Rows are points. Examples show where two turns around zero, p and q, send a point. Where does a point land after both, in the order given? Backwards means that the second turn is done in reverse. Each puzzle has new turns, and all numbers are rounded.

Turn p:
[ -8 -21] -> [-22  -3]
[-26  51] -> [32 47]
[24 -6] -> [  6 -24]
[ 10 -24] -> [-16 -20]
Turn q:
[35 -9] -> [36  6]
[-19 -26] -> [ -7 -31]
[-17  35] -> [-30  25]
Where do these land?
q, then p: [-55  -5] -> [-47  29]
p, then q: [33 16] -> [36 -7]
p, then q: [24 -9] -> [ 14 -22]
p, then q: [-2 -2] -> [-3  0]

Turn p:
[-14 -16  -4 -33] -> [ -4  19  32 -12]
[-18  17  -3  70] -> [-21 -31 -35  53]
[ 12   9 -22  -7] -> [-11  12 -15 -16]
[ 23 -32  29  14] -> [ 18 -44  13 -11]
[ -3  22   0 -43] -> [ 17  43   5 -13]
Turn q:
[ 53 -54 -31   9] -> [ 43 -40 -55 -17]
[-26 -11  12 -43] -> [-27  40 -19 -10]
[32 37 -9 11] -> [36 -7 34 -8]
[ 3 -3 27 49] -> [-20 -49  19   4]
[-26  14 -11  -9] -> [-5 24  6 21]
[-28   1   0 -19] -> [-17  27  -5  10]
[-8 15 11  2] -> [-10   4  17   1]
Where do these land?
q, then p backwards: [-39   7  19  -2] -> [-32  -6 -30   2]
p, then q: [  7 -18  -5  20] -> [-14  -1 -24   6]
q, then p: [ 28  20  23 -13] -> [ 32  18  17 -16]
q, then p: [31 46 -1  1] -> [ 51 -11   1 -19]
q, then p backwards: [-27 -55 -36  -6] -> [  4  55 -13  44]

Turn p:
[ 28 -10   3  30   6  26] -> [  2 -31  -9  16  24  25]
[ -8   0 -36  13 -45  40] -> [-28  20 -36  13 -10  49]
[  0 -37  -7  -9  -6  -8] -> [-12 -11 -28 -12  -4 -19]
[-31 -17  18  16  -5  44] -> [-47  -7   2  38   6   4]
[ 27  43 -16  -8 -17 -39] -> [ 50  18   9 -28 -25  20]
[-23  29 -30  34  40  27] -> [10 38  5 43 47 13]
[ 16  16  35 -32  19 -20] -> [ 11 -13  44 -30  -2 -19]
[-21  13  18   6  15 -36] -> [ 23   8  22  14 -14 -32]
[ 11 -35  15 -50  -7 -34] -> [ -9 -19  -6 -52 -22 -40]
Turn q:
[-12 -16  12  20  17  16] -> [-20 -17 -11  16   5  21]
[-17  40 -13   2 -29 -47] -> [  4   7  13 -10  19 -66]
[-23 -21 -35  -4 -37  16] -> [ 26 -10 -49   0 -17 -19]
[18 30 13 19  4 -9] -> [ 0 11 29 16 25 -4]
[-19   0 -31 -14 -14  17] -> [  9  15 -36  -2 -15 -14]
[ 18  40  65  -6   2 -14] -> [-18   5  73  24  -8  -8]
[-27  36  15 -18  23  -9] -> [-43  24  15   1  -7 -21]
[ 27 -80 -13   0  15  13] -> [ 23 -37 -26 -32  -7  63]
[ 36 -30 -12   0  20  18] -> [ 18   2  -6 -13   4  50]
Where do these land?
p, then q backwards: [-35   7   5 -37  32 -27] -> [ -4  50  -7 -24 -12 -35]
q, then p: [-38 -27  -5  18  -1  48] -> [ -5  22 -56  27   8  19]
q, then p: [ -1  10  56   7  39 -15] -> [-40  -9  28  41 -11 -28]
p, then q backwards: [ 44  34 -20   1 -35   3] -> [ 42 -42 -10 -20  17  21]
p, then q backwards: [ 24   4  10  11  38 -12] -> [ 23  -1  -3  26 -23 -25]
q, then p: [  6 -25 -11 -11 -28  14] -> [  3 -13 -26 -21  -3  23]
p, then q: [  0  -4 -35  11 -46 -11] -> [ 40  27 -30  11   0 -16]

Turn p:
[ -2  17  25  -3  42 -18 -29  -5] -> [ 27  -5  -4 -32   4 -18  -9 -41]
[-10  15 -31 -17  12 -28 -42  32] -> [ 36   1   2 -26  55 -10   3  14]
[  2  13 -26 -11  19 -10  26  -1] -> [-29   2   8 -18  20  -2  22  -4]
[  4   3 -11   0 -25  -3   5 -49] -> [-22  35 -31  -4 -20   3  -1  12]
[ 21 -88   4  15 -30  19  53  -2] -> [-31 -47 -28  61 -41  38  33  24]
[-28  29 -20  20  22  13 -24  -2] -> [ 17  18  27 -42   4  18 -12   1]
[-32  23  13   9 -11 -24   3  -3] -> [-14   0  -3 -16  10  -4 -44   1]
[ 14  41  19   4   8   4 -11  25] -> [ 15  14  31   9  18 -15 -16 -29]
[ 48 -63  18  22 -48  28  37 -16] -> [-21  -8 -30  80 -50  31  22   8]
[-17  10  10 -39  13  19 -17  21] -> [ 22 -11  28 -12  -1 -40   3  12]
Turn q:
[ 52  27 -14 -10 -42 -14 -11 -41] -> [ 25  30 -21 -13 -64  -9  31 -14]
[-23  12 -11 -43   2 -15 -32 -10] -> [ 11  27 -22 -36  24   0  -8 -28]
[-23  29  14  -2  17 -19  18   9] -> [-7 22 27 -1 32 -2 19  3]
[-19 -48  55  36  36  63  19  11] -> [ -5 -42  18  30  23  26 -48  78]
[ 2 -3 17 44  1 51 -4 36] -> [-14 -19  -9  60   4  31 -13  27]
[ 10 -15  -4 -27   9 -26 -15  14] -> [  5   5  -6  -7   8 -34 -19 -23]
[ -5  18 -27 -14  35   0  21  12] -> [ -4 -14  -8  -4  37 -19  33  -1]
[ 24 -12 -16  41 -20 -20 -28 -51] -> [ 46 -16  15  -6 -55  23   3 -26]
[ -6 -16  19  -4   1 -17  29  30] -> [-32   0  26   7   9 -25 -13   8]
[ -9   8 -34 -22 -38  -3   2  -9] -> [-24   7 -22 -29 -18   8  16 -26]
Where do these land?
q, then p: [ 46  -3   1 -21 -35  36  10 -23] -> [-11  14   5  28  42   7  -5  53]
q, then p: [ 49 -24  47 -38  16 -52   4  -4] -> [ 17  13 -46  13  59 -33 -35 -32]
p, then q: [-38  20 -21 -16   6  -1  14  10] -> [ -9  20   2  -6  36 -17 -28   2]
q, then p backwards: [ 19  16  -9  33  -5 -14 -18  42] -> [ 50   0  29   9 -12   7  16  16]
p, then q: [ 17  29  11  -1   8  25 -37  46] -> [ 43  22  21  28 -22 -25  -1  28]
p, then q backwards: [  7 -23   3  25 -45  10  36  -9] -> [  5   1  15  29 -35  40   3  29]
q, then p: [ 10  18  12   1  12 -12 -12 -56] -> [ -9  20   8  43   8 -30  22 -17]
p, then q backwards: [-42  37   5  12  22  40 -18   2] -> [-16 -26  33   4  -9 -43   4 -42]
p, then q: [-15 -37 -11  -6  -1  -4   4 -18] -> [-35 -20 -17  -4  -1  -7  -3 -11]
q, then p: [-66   7 -17 -18  -3   0 -13 -18] -> [  3   3  25 -33 -33 -38  35   6]
p, then q: [ 14 -40 -22  30  24 -29  30  27] -> [ -5 -62  -7 -15  14  12 -10  40]

Turn p:
[-24 -29  39 -17   6  15  20 -13  -3] -> [ -3 -20  30 -28 -27  27  13  17   2]
[ 90 -32 -23  17 -18   8  55   6  30] -> [ 40 -62 -38  56 -44 -45  12  -3   7]
[ 11  45   6   9 -19   3   7 -12 -36] -> [ 5  5 -6 36 35 35 17 -4 -5]
[-10  24 -30 -11  13 -26   1  12 -47] -> [-14   4 -18  -9  55   4  12 -15  29]
[-34  -1   6  29  25  13 -11  -9   3] -> [-37  28  13  -2 -19  13  -8   4   9]
[-10  24  23 -12  29 -26 -31  13  -9] -> [  3  28  31 -11  37  -4 -15  16  18]
[ -1 -24   8  -4  -6  33 -22  10  -4] -> [  5  -6 -10 -15 -19  20 -33   9  -5]
[-38   7  -3 -19  14   7 -40 -46   7] -> [-38  11  40 -21  11  12 -25 -23 -29]
[ 49 -46  -7  26 -47 -31  33  25  26] -> [ 29 -33 -50  18 -29 -52  28  38 -18]
[-35  32 -19 -17   4   6 -11  13  31] -> [  7  44   9 -22   0  -7  -1 -39  -7]
Turn q:
[ 18   4  29  -1  20 -56  51  -9  -1] -> [-45  -4  39  30   0 -38  11  -6 -36]
[ -9 -29   0 -33 -25  -4  24 -40  21] -> [-41   1 -12 -17 -31  30  16 -15 -29]
[ 14 -40 -31   5 -16  26   2 -22  42] -> [-11   0 -56 -28 -35  -2  -2 -26  -1]
[ 11  24 -14  -3  42 -37 -28  58 -54] -> [ 55   7  42  16  35 -31 -39  42 -20]
[-12 -12 -14  19   4  46  -4  10 -27] -> [ 47 -28  -6  -6 -10  10   3 -12  20]
[ 21  28  33 -29  -4   4  21  -8  21] -> [-47   1  27 -24   6  -7  13   7  16]
[ 15  39  52   7 -28 -28   4 -27   2] -> [-41  41  36  20  17  -1  33  -9  20]
[ 21 -34 -31 -17 -34   5 -25 -22  11] -> [  5  37 -32 -33 -32  16  -8 -14 -15]
[ -4 -38 -25   0 -33  -3 -15  35   6] -> [ 18  14 -25   7 -45  11 -31  19   1]
[-34  33 -22  33   6  32  -3   6 -12] -> [ 39 -25 -21  11  24   6  30  14  26]
[-33   6  28  31  25  39  -6 -12   1] -> [  7 -38  -6  15  30  18   7 -30  35]
[ -8  20  -6 -12  42 -25 -21  32 -10] -> [ 14  -7  14   8  41 -13 -32  32 -15]
Where do these land?
q, then p: [  0  20  -4  30  33 -28  11 -12   8] -> [-38   1   4   8  11 -20  18  13  31]
q, then p: [ -5  10  26  19 -23 -20   9  -9 -36] -> [  4  10  12  39 -19  19  25  20   2]
p, then q: [ 54  21 -49  13 -13  35 -34  -9  56] -> [ 44  77 -16  25  25  -5  23 -39 -15]
q, then p: [ -5  21   6 -26 -13 -23  15  24   0] -> [ 20  29 -10 -17  -3  13   8  23  16]
p, then q backwards: [-18 -12 -13  16  17  -2  49   7 -42] -> [-22  24  14  11 -27  40  18 -17  34]
p, then q: [  4 -20   6 -47 -14  -1 -15 -19 -18] -> [ 10 -12  22 -22  -7  17 -37 -24 -17]
p, then q backwards: [-41  -1 -20  40   6 -32   0  22 -17] -> [ 16  36  -6  -1 -28 -10  -7 -19  51]
p, then q: [ 52  19 -22  40   2  75 -28  16  84] -> [ 38 115 -25  21   9  -4  41 -20  33]
q, then p backwards: [-26   6  14 -35  -8  24 -12 -23  -1] -> [-32   1  14 -18  -3  18   5  -9 -39]
p, then q: [  9  -3  24 -34  13  -3 -29  12 -29] -> [ -5  -8   7 -27  18  -4 -50  -7  12]
q, then p: [ -4 -14  20 -34   1  -3   1 -12  -1] -> [ -3   1  12 -18  -2  36 -10   2  -7]
q, then p backwards: [-20 -48  12  20   0 -22  34   3  -5] -> [ 29  -4 -11  22  -8  33  12 -41  22]

Turn p:
[  8 -29   3  -6  11  48 -27  21   3  -7  20] -> [-26  28 -15 -35  28 -10   1 -21  -2  20 -20]
[-12 -30   5  29   1  26  21  -9   2  21  25] -> [-18 -16  -9   8   5 -24  37 -31   3   6 -22]
[-34  47 -28  46  34  12 -30  33  10  63  -6] -> [-19 -23  42  14 -10  43   7 -21  46  79   4]
[ -3 -22   1  13   2 -24 -66  -4   3  -4   4] -> [ -2  -8  35 -63  -7   8  -6  -9   9 -10  -3]
[-18   7 -17  -3   7   5  -8  -1 -30  24  29] -> [ -1   9  -6   1 -15   0   6 -38  28  11  20]
[ 32   8  -8  -4  36 -27  25 -27 -11 -17 -29] -> [-23   7  23  31 -20 -21 -24  33 -12 -26  21]
[  7 -18 -16  -7   8 -61  17  13   3 -21 -26] -> [ 10 -17   6  -1 -50 -11 -36  30 -22 -14  -6]
[-20 -11 -38  16  -9  41  -2  -2   5  15 -36] -> [-30  12   5  17  -9  46  19 -19 -13  10 -33]
[  1  19   9 -44  17  37  36 -31  50 -57  17] -> [ 22  37  -5  47  65 -28 -36   4 -10 -27 -33]
[-18  13  40  -1 -30  -1  -4  13 -24 -19 -11] -> [ 29  11 -23 -16   1  12  28  35  18  -8   2]
[  7   4  38 -39 -15 -13  57 -17   0  37   2] -> [ 42  -3 -16  41   1 -32  30   3 -39   2  35]
[ 49  13  11   0 -63 -45 -18  11 -11 -35  12] -> [ 16 -39 -39 -43   9  17 -24  34  -5 -45  36]
Turn q:
[ 42  23  38  49  26  39  18  17  -4  -9 -26] -> [-24  32   4 -52   5 -35  -8  29  53  21   4]
[ -7 -35  25 -18 -19 -11 -28   1 -32  48 -31] -> [ 17   4  15  62  -3 -20  21 -18  12  35  30]
[ 35 -15 -13  -8  26  38 -11  22   9  21  -5] -> [ 39   9  11 -13   4 -49   2  22   5 -11   1]
[-16 -24   2 -21 -18 -16 -14 -29  44 -30 -33] -> [ -5   2  -7  23  39  -1 -28 -42 -26  13 -35]
[-18  26  31  33   5  28 -16  -9 -27 -33  16] -> [-28   4 -44 -33   6  12  -4  17   4  26  36]
[-13 -22 -31   8  34 -10  58  29  -3   4  37] -> [ 16 -53  30 -13 -12  27 -17  35  22 -39  -6]
[ 27   0 -18 -20 -15   8 -17  12 -31 -25 -18] -> [31 30  3 -9 27 15 31  2 -5 12  1]
[ -9 -11 -10 -22  -4 -50   7 -43   5  35  34] -> [-19 -25  34  39 -33  14  -1 -10 -48 -12   1]
[-40  24 -47  -5  18 -24  -9 -11  44 -18 -20] -> [ -2 -30 -12 -25   9   7  -8 -65 -19 -33 -24]
[ 24  27   3 -19  28 -14 -26  44   3  19  31] -> [  3 -19  -9  -9 -19 -31  59  26  -6 -19 -14]
[ 18  10 -10  18 -49 -14 -17   0  -5  -7  32] -> [-22  36 -15  19   3  24  19  16 -16 -30   9]
[-41  -3  30   5 -31  27  55 -34  -3  -5 -17] -> [ -6  11 -10  11 -25  37 -65 -11  23  38  -1]
Where do these land?
q, then p: [ 16 -14  58   1 -21  17  78  49  -1  -4  35] -> [  1 -26 -11 -26  16  56  -6  27 -28  74 -47]
p, then q: [ 12  43 -13 -49   2   7 -29   2   7  31 -26] -> [ -2  11 -26 -21 -42 -28  11  42 -14   7  36]
q, then p: [ 33  -1   1  26  -9 -47  -5   9 -19  -2  30] -> [ 18   8 -27  21  -2 -22  14  20  31  20 -37]
p, then q backwards: [  4   8 -33 -19  -8 -18   1 -29  27  18 -47] -> [ -1 -23 -31 -21 -19 -27  20 -42 -10  11  26]
p, then q: [-51  -4 -30  31  31   5 -19  19  13   8 -10] -> [ -5  29 -10  31 -16 -35 -29 -36  18  23  -9]
q, then p: [ -7  11 -14 -13 -22  23 -10 -21  10  -3  -3] -> [-15   7   0   3   3  23  -8  -7  13 -18  28]
q, then p: [ 34   8   2   8 -17  12 -39 -22  27  24 -17] -> [ 24 -18  15  17 -20   7 -13  17  39 -22  32]
p, then q: [ 29 -29   9  47 -25 -35   1  44 -48 -63   6] -> [ 63 -17 -26  34  43  34  16 -26  -3 -40 -49]
p, then q: [ -5  -4 -27 -37   5  19 -25 -14  20   3   0] -> [-10  14  -9 -27 -14 -13   7  -9 -23  34  22]
q, then p: [-20  -4  15 -29 -10 -19 -20 -15  23   8   4] -> [-24 -11   9   3 -33  12  26  -4   8 -20   0]
q, then p: [ 32 -19   7  35 -35 -14  50  25 -54 -15  55] -> [  3   6 -50  -5  48   4   1  18  26  71 -48]
p, then q backwards: [-14 -44  22   3  49  23  33   7 -23  -1   7] -> [ 40  27  45  -8  -2   2 -27   7  29  31 -18]
q, then p: [-17  30 -10   1  44   9  -6 -25  25 -21  -7] -> [ 20  41  11 -12 -26   0  -5 -23 -23 -26  17]
p, then q: [-46  19  12  -5  16  18 -10 -29  -8  16 -27] -> [-33  24  -6 -21 -30 -11 -20  14  28  14 -20]

Turn p:
[ 81  50 -46 -31  13   2   9  -9 -29 -20 -51 -10] -> [ 22  20  52 -20  50 -51 -55   5 -26 -17 -47 -33]
[-12  12  19   8  15  -9  -6  25   5  29  47 -27] -> [-37  26 -25 -18  -9  -2  28  14  22  30   7  -1]
[-10  16  10  51 -24   5  51 -36  28 -34   0  49] -> [ 15  -6  53  -6 -27  28  30 -24  12 -70  22  19]
[-39  16 -17 -18   0 -19 -18  17 -14 -10  12  13] -> [-36 -20 -16 -15 -10  -3 -24 -25  -3   9  -3  20]
[ 20  12  12  13  34  33 -11 -43  -7 -15 -31   0] -> [ 45  24  21   3  23   3 -13  24  -2 -14 -18  39]
[ -1 -27  12  13   4 -21 -24  47  -9 -14  30  15] -> [-19 -33 -41  -9 -30  -5  12  14  23  -1 -23  -9]
[ -5 -32  21  -8 -75 -13 -43  18  16  21  30 -24] -> [-15 -36 -12   8 -44  25  -2  34   0  51  41 -44]
[ 32 -28 -17  -4 -16 -23 -22   6  32  28   4   5] -> [ 16  -9  -7   8  -3  18 -10  -5  29  22  -2 -55]
[-24  -3 -40 -13   6   3  12  26 -11  -9 -25 -63] -> [-46  25 -19  37  23  -5 -23   3 -47  -3 -10 -12]
[-18   6  20  20   5  45  27 -13  -7  21 -28  30] -> [ 20  -2  31  34  11 -15  31 -11   8  -8  14  44]
[ 12   0   3  15  21 -11  21 -41 -36   3  -5  18] -> [ 31  10  -5 -16  21 -24  -6  -3  14 -36  21  18]
[-22 -15  41  -9  -1 -36 -15  23  25  16   7 -13] -> [-23 -25 -30 -13  13  35  29  11   8  29  10  -9]
[-14 -11  31   0  -6  31  59 -35  12 -23   9  37] -> [ 39  -1  21  -5 -21   7  52 -29 -25 -34  22  29]
[  0   4 -48 -39  24  16 -39  16  -5   6   1 -29] -> [-12  26 -21  13   3 -12 -47  -9 -17  43 -36  -5]
Turn q:
[ 33  50  13 -24  14  51  35  28  17  21  11  40] -> [-21 -25  -3 -18 -39  57 -26  -7 -13  46 -47  14]
[  4  37  21  30  12   8 -39  25 -14 -10  14 -22] -> [ 36   9   6  36 -28  19 -11  24  36   6   6  10]
[ -2  -1 -26  41  14 -11   5 -31   0 -16 -10 -22] -> [ 26   8   1  23   6   6  27 -24 -20 -23  31  -1]
[-35  18 -14 -29   6 -33  15 -15  23  15 -24  10] -> [-31  -4  20  23  27 -14  28  -8 -21  12 -29 -23]
[ 36   9  12   5  10   0 -34 -12 -45 -11  10 -21] -> [ 39  10  -5  -2 -33 -16  14  12  23 -13   1  40]
[-29 -25 -48 -26 -22 -27  34  24  20  21  27  16] -> [-67  23 -33 -15  27   5  13   9 -14   0  -1 -40]
[ 20  34  12   1 -19  37 -38 -11  -8 -42  16 -24] -> [ 56   0  14  -4 -20  26 -12  35   9 -34 -19  17]
[-17 -54 -50  -4   2 -35  -8  -1   6  10 -51  -1] -> [-25  -8 -37  24  58 -46  14 -27 -11 -23  12  -3]
[-32  -8 -16  16  -1  -8 -12 -45 -13   8 -28  17] -> [-18  -3  30  26  11 -26   8 -19 -23 -33  14  13]
[ 27   0  36 -30  24  33  10  13  36  28  49  20] -> [ -7  27   3 -44 -28  23 -41 -22  14  42 -38  -9]
[-36 -45  -7 -22   5   5  27  33  23  -1   0  11] -> [-29  -1 -26 -11  24 -19 -33   2 -22  18   6 -43]
[  9   0  36 -46  18  37  53  36  -7  12  39   4] -> [-13  -9 -18 -51 -53   5 -26  12  -9  52 -23 -30]
[ 49  39  41  33 -11 -10 -31 -11 -12 -54   1 -23] -> [79 -2 27 -3 -2 25 19 30 26  4 13 43]
[-18 -36  -9  25 -18 -31  -9  -6 -18  -8 -14  21] -> [-20   5   3   6  32 -26   3   7  -4 -15  44  17]
[ -8 -18  -3  30 -32 -17 -10 -27  -7  27 -41 -28] -> [ -3 -30  16  11  21 -20  25 -26  28 -40  29  -4]
Where do these land?
p, then q: [-35  21  29  11  15  -1 -28 -28   0  37 -22  -7] -> [-30  32   4   9 -16  21 -43 -24  -5  30 -13   9]
q, then p backwards: [-29 -24  24  36  30  20  39 -21 -29  -7  -7 -12] -> [ -5 -13 -13 -29 -65  13  23 -23 -21   5  19  10]
p, then q backwards: [-19  26 -35 -21   6  -6 -29  -6 -23  -5  -6 -13] -> [ -5 -29   9  -8  15  23 -11  15  10   5   0  47]
p, then q: [ 21 -44 -39   8 -18 -39  19  19 -46 -39 -30  28] -> [ 58  26 -33   2  47 -39  15  17 -11 -33  34   8]
p, then q: [ -5  12  21 -18 -16  35  17   2   3  31 -10  24] -> [-18   5  24 -30 -13  -4  13 -26  10  28  24   5]
p, then q: [ 35  26  22 -38  36 -28  14  43  37 -21  23   9] -> [ -1 -60  -6  -5  -1 -45  25 -20 -28   6 -43 -31]
q, then p: [ 27  26  21 -34 -26 -27  -5  -1  35   1 -20 -17] -> [ 26   7   0  22  51  12  37 -11 -12   5 -24 -10]
p, then q: [ 42  18  37  21 -15 -14  23 -29 -20  54  27 -26] -> [  3  35 -15 -17 -17  30  25  18  23  57 -29 -44]
q, then p backwards: [-31 -42 -50  16   1   1  -8  27  21   6 -30  36] -> [-44 -11 -38  -8   9 -34  10  10 -28  12 -41 -37]
q, then p: [-25 -27 -11   9 -22 -31  -9  22   7 -28  47  32] -> [-57  17  -4 -25  -7 -18   4 -11   9  28 -34  30]
p, then q: [  3 -42   6  -5  19  39  15 -45  -8  18  -3 -20] -> [  2  11 -19  -1 -28  50  30  -4   5  11   9  43]
p, then q: [-40  -1 -37  19  12   3 -37   7 -45 -37  -3 -27] -> [-23  15  -3  55  29  -3 -25  41  -3 -31  10  31]
q, then p backwards: [  1  30 -37  19 -34 -35   7 -25   2 -10  20 -15] -> [ -3  -5  37  34   7  -2  45  -4  35  -5  -4 -20]
p, then q: [ 38  27  23  -3  -5  40 -24   3  30  -2  10  41] -> [ -6 -49  20 -40  20  -1  -7 -21  34  29 -13   6]
p, then q backwards: [ 16  -6  28 -21  17  42   6  33  37   1   4 -32] -> [ -2  49 -13 -34  28 -39  22  -2  10 -17  14   0]
